Each row of a before or after table is a point. The points were changed in one or more steps. Then noise was added and the rows were shuffled. The steps act on columns, c1 being the first. Name the steps. A step turns or swaps two columns, mirrors them in a line or flattens them onto one, adds a multiple of one to another, or multiplies or shifts one. Angles are multiples of 10 degrees, from the lower column toward the higher: turns from -170 to 170, lines from 10 to 170 but not 90. Use the fewest steps. Two steps may share a column if one is a turn and the other turns, adds or multiplies; they go together, in the order done. Otherwise the lowest column goes first.

Before (11 x 3):
[[ 1.4 -3.7 -0.8]
 [ 0.8  1.2 -2.9]
 [ 2.3 -0.7 16.5]
 [ 2.8  2.9 -3.5]
 [-0.1 -0.8 -3.1]
 [ 0.1  2.6  6.2]
 [-0.6  3.2 -2.8]
 [11.2 -1.8  0.3]
 [ 0.1  3.9  1.1]
 [ 0.0  0.3 -0.9]
 [ 0.8  2.9 -3.5]]
After, 11 rows:
[[-2.3  1.6 -4.5]
 [ 0.3 -0.8 -4.4]
 [-8.8  6.6  1.5]
 [-7.0 -7.5 13.1]
 [ 0.4  3.5  1.7]
 [ 1.5  2.2 -1.8]
 [-1.8 -3.2 -1.6]
 [-0.8  0.3 -4.6]
 [-3.0 -5.1  3.2]
 [ 0.2  0.2 -1.0]
 [-0.2  1.1 -3.1]]
Steps: turn c2 and c3 by -40 degrees; turn c1 and c2 by 150 degrees

Before:
[[ -1.7   6.8   1.6  -0.1]
 [ -0.6   2.6  -1.4  12.7]
 [ -8.7  -4.1   4.1  -0.1]
 [ -0.5  -6.5 -11.1  -0.2]
 [ -6.3   2.8  -6.7  -1.3]
 [ -6.3   3.7  -3.0  -0.8]
 [ -3.6   5.1   1.2   3.9]
 [ -0.6   1.1   0.3  -0.6]
 [ -8.5  -0.2  -0.7  -3.9]
 [ -3.8   6.8  -1.9   5.3]]
After, 10 rows:
[[-11.1   5.5  -1.6  -3.5]
 [ -1.7  12.5   3.0  -0.1]
 [ -0.5  -0.6 -22.1  -0.3]
 [ -1.3   7.2   0.3  -0.7]
 [ -1.0  11.2   2.3   4.1]
 [ -8.3   2.1   8.0   0.0]
 [  0.2  12.8  -3.8   5.3]
 [  8.4   8.6  -2.8  13.0]
 [ -7.1  10.2  -6.1  -0.8]
 [ -7.2   8.9 -13.3  -1.1]]
Steps: add 0.7 times c4 to c1; shift c2 by 6.0; multiply c3 by 2

Before, 9 rows:
[[ -0.8  -6.2  -2.5  -3.3   2.7  -5.4  -3.5   5.5]
 [  1.8  -8.0   4.1   5.7  -3.3   1.7  -1.8   8.2]
 [ -2.2  -0.6  -0.1  -0.4   6.9   0.1  -7.3  -3.3]
 [  5.5  -5.0   1.6   2.7  -0.6  -7.4  -5.1  -2.2]
 [  0.6  -7.4  -5.6   4.4  -4.1   3.5  -8.5   8.0]
 [ -2.7   2.1  -2.8   1.3   5.5   0.6   3.1  -2.8]
 [ -5.1   3.4  -3.2  -3.8   0.2  -4.9  -8.6  -3.1]
 [  2.3 -10.5   4.6   3.3  -2.2   1.2  -0.5  -4.3]
 [  5.9  -3.2   3.0  -6.1  -0.9   4.0   2.8   1.1]]
After:
[[ -0.4   0.6   5.8  -0.4  12.1  -0.1  -5.8  -5.6]
 [  3.4  -5.9   0.4   4.5   1.0   1.5 -10.8   4.5]
 [  5.1  -8.9  10.5   3.4   2.9   0.3   1.0  -4.2]
 [ -1.9   2.7   3.2   1.3  10.6   0.3   4.3  -1.5]
 [  2.5  -4.5   3.3  -3.1   8.2  -2.3  -5.1   3.8]
 [  2.8  -4.8   8.7  -6.0   4.1   1.3   2.5   1.9]
 [  3.3  -6.2   7.7   2.9   4.4  -3.0  -3.9  -3.9]
 [  4.0  -7.0  10.3   5.9   1.4   0.7  -4.7   7.1]
 [ -2.6   4.7   3.0  -3.7   5.3  -2.0  -6.9  -6.0]]
Steps: flatten c1 and c2 onto the line at 120 degrees; shift c3 by 6.0; shift c5 by 5.0; multiply c6 by 0.4; turn c7 and c8 by 20 degrees
